Every row gives one point. To make a cloud, some directions were put in groups of two or more. Within a group, all points are equally far from the middle, so they leave a hole (a ring in 2 directions, a hollow ball in 3). The other directions are filled evenly. Then the cloud was stretched, turned, moved and blurred a little. Count the holes, and give their numbers of directions, smallest first.

Cloud, 13 rows:
[[-0.35 -0.40]
 [ 0.37  0.37]
 [-0.52 -0.24]
 [-0.06 -0.50]
 [ 0.10 -0.47]
 [ 0.39  0.33]
 [-0.50  0.37]
 [ 0.43 -0.25]
 [-0.13 -0.47]
 [-0.58  0.19]
 [-0.42  0.45]
 [ 0.48 -0.12]
 [-0.15 -0.48]]
Holes: 1 (2)

Cloud:
[[ 0.56 -0.10]
 [ 0.12 -0.53]
 [-0.33  0.38]
 [ 0.43  0.32]
 [-0.36 -0.39]
 [ 0.35 -0.41]
 [ 0.27 -0.45]
 [ 0.56  0.11]
 [ 0.55 -0.03]
 [ 0.19  0.49]
 [-0.49 -0.27]
 [ 0.00  0.51]
 [ 0.36  0.38]]
Holes: 1 (2)

Cloud:
[[-0.60  0.02  0.30]
 [-0.38  0.05  0.60]
 [-0.07  0.24  0.41]
 [ 0.13 -0.34  0.41]
 [ 0.10  0.52 -0.76]
 [-0.03  0.79  0.04]
 [ 0.01  0.00  0.47]
 [-0.48 -0.03  0.65]
 [ 0.07 -0.27  0.47]
 [ 0.43 -0.11 -0.11]
 [ 0.16  0.42 -0.77]
 [-0.46  0.25  0.13]
 [ 0.41 -0.20 -0.20]
 [-0.13  0.21 -0.45]
 [ 0.05  0.52  0.22]
 [ 0.04 -0.16  0.48]
 [-0.10  0.27 -0.50]
 [-0.22  0.70 -0.14]
 [-0.32  0.38  0.30]
 [-0.48  0.04  0.58]
 [-0.05  0.62 -0.60]]
Holes: 1 (2)

Cloud (19 x 3):
[[ 0.44 -0.28  0.22]
 [-0.41 -0.27 -0.34]
 [-0.50  0.19  0.21]
 [ 0.47 -0.07 -0.73]
 [-0.54  0.07 -0.15]
 [ 0.26 -0.32  0.40]
 [-0.50  0.19  0.19]
 [ 0.25 -0.18  0.48]
 [-0.19 -0.27  0.77]
 [ 0.49  0.02  0.32]
 [-0.18  0.34 -0.30]
 [-0.53 -0.13 -0.28]
 [-0.30 -0.42  0.85]
 [ 0.16  0.44  0.11]
 [ 0.01 -0.48 -0.24]
 [ 0.06 -0.49 -0.20]
 [-0.45 -0.17  0.82]
 [ 0.59 -0.28 -0.17]
 [ 0.49 -0.30  0.08]]
Holes: 1 (2)

Cloud (27 x 4):
[[ 0.09 -0.03  0.11 -0.69]
 [-0.30  0.04  0.42  0.21]
 [-0.39 -0.01 -0.22  0.65]
 [ 0.12 -0.40 -0.08  0.74]
 [-0.26 -0.31 -0.41  0.76]
 [-0.31 -0.26  0.00  0.90]
 [ 0.35  0.20 -0.38 -0.22]
 [ 0.30  0.55 -0.19  0.29]
 [-0.40 -0.24 -0.15 -0.35]
 [-0.01 -0.45  0.12  0.65]
 [-0.65 -0.18  0.14  0.10]
 [-0.29 -0.37 -0.13 -0.36]
 [-0.42  0.12  0.35 -0.13]
 [ 0.13  0.06 -0.45  0.60]
 [ 0.52  0.71  0.01 -0.11]
 [ 0.44  0.50 -0.24  0.28]
 [-0.01 -0.38 -0.20  0.90]
 [ 0.41  0.04  0.14 -0.51]
 [-0.33 -0.06  0.10  0.75]
 [ 0.23  0.65  0.33 -0.16]
 [ 0.16  0.69 -0.05 -0.09]
 [ 0.23  0.22  0.39  0.21]
 [ 0.57  0.24 -0.07  0.36]
 [ 0.38  0.24 -0.39  0.39]
 [-0.52 -0.53 -0.33  0.44]
 [-0.43 -0.16  0.03 -0.43]
 [ 0.26  0.72  0.00 -0.37]]
Holes: 1 (4)

Cloud (30 x 4):
[[ 0.52 -0.48  0.11  0.40]
 [-0.30  0.39 -0.49  0.15]
 [-0.53 -0.67 -0.20 -0.43]
 [ 0.60 -0.63  0.41 -0.09]
 [ 0.38  0.65 -0.05  0.00]
 [ 0.07 -0.17  0.17 -0.57]
 [ 0.60 -0.30  0.32  0.22]
 [-0.24  0.42 -0.16 -0.66]
 [-0.46  0.04  0.22 -0.69]
 [-0.22  0.34 -0.28  0.33]
 [ 0.24 -0.07  0.53 -0.65]
 [-0.04  0.20 -0.26 -0.12]
 [-0.40 -0.14 -0.23  0.31]
 [ 0.12 -0.25  0.38 -0.01]
 [ 0.31 -0.29 -0.16 -0.09]
 [-0.21 -0.55  0.72 -0.33]
 [-0.15  0.14  0.49  0.29]
 [-0.09 -0.11 -0.09 -0.46]
 [-0.67  0.52 -0.05 -0.75]
 [-0.81  0.37 -0.37 -0.14]
 [ 0.04 -0.22  0.11 -0.12]
 [-0.09  0.09 -0.52  0.05]
 [-0.18 -0.51 -0.45 -0.04]
 [-0.39 -0.29  0.31 -0.38]
 [-0.27 -0.59  0.30 -0.16]
 [-0.21  0.07  0.08 -0.95]
 [-0.64  0.47 -0.06 -0.22]
 [-0.03 -0.25  0.34 -0.60]
 [-0.35  0.47 -0.37 -0.02]
 [ 0.56 -0.75  0.17  0.05]]
Holes: 0
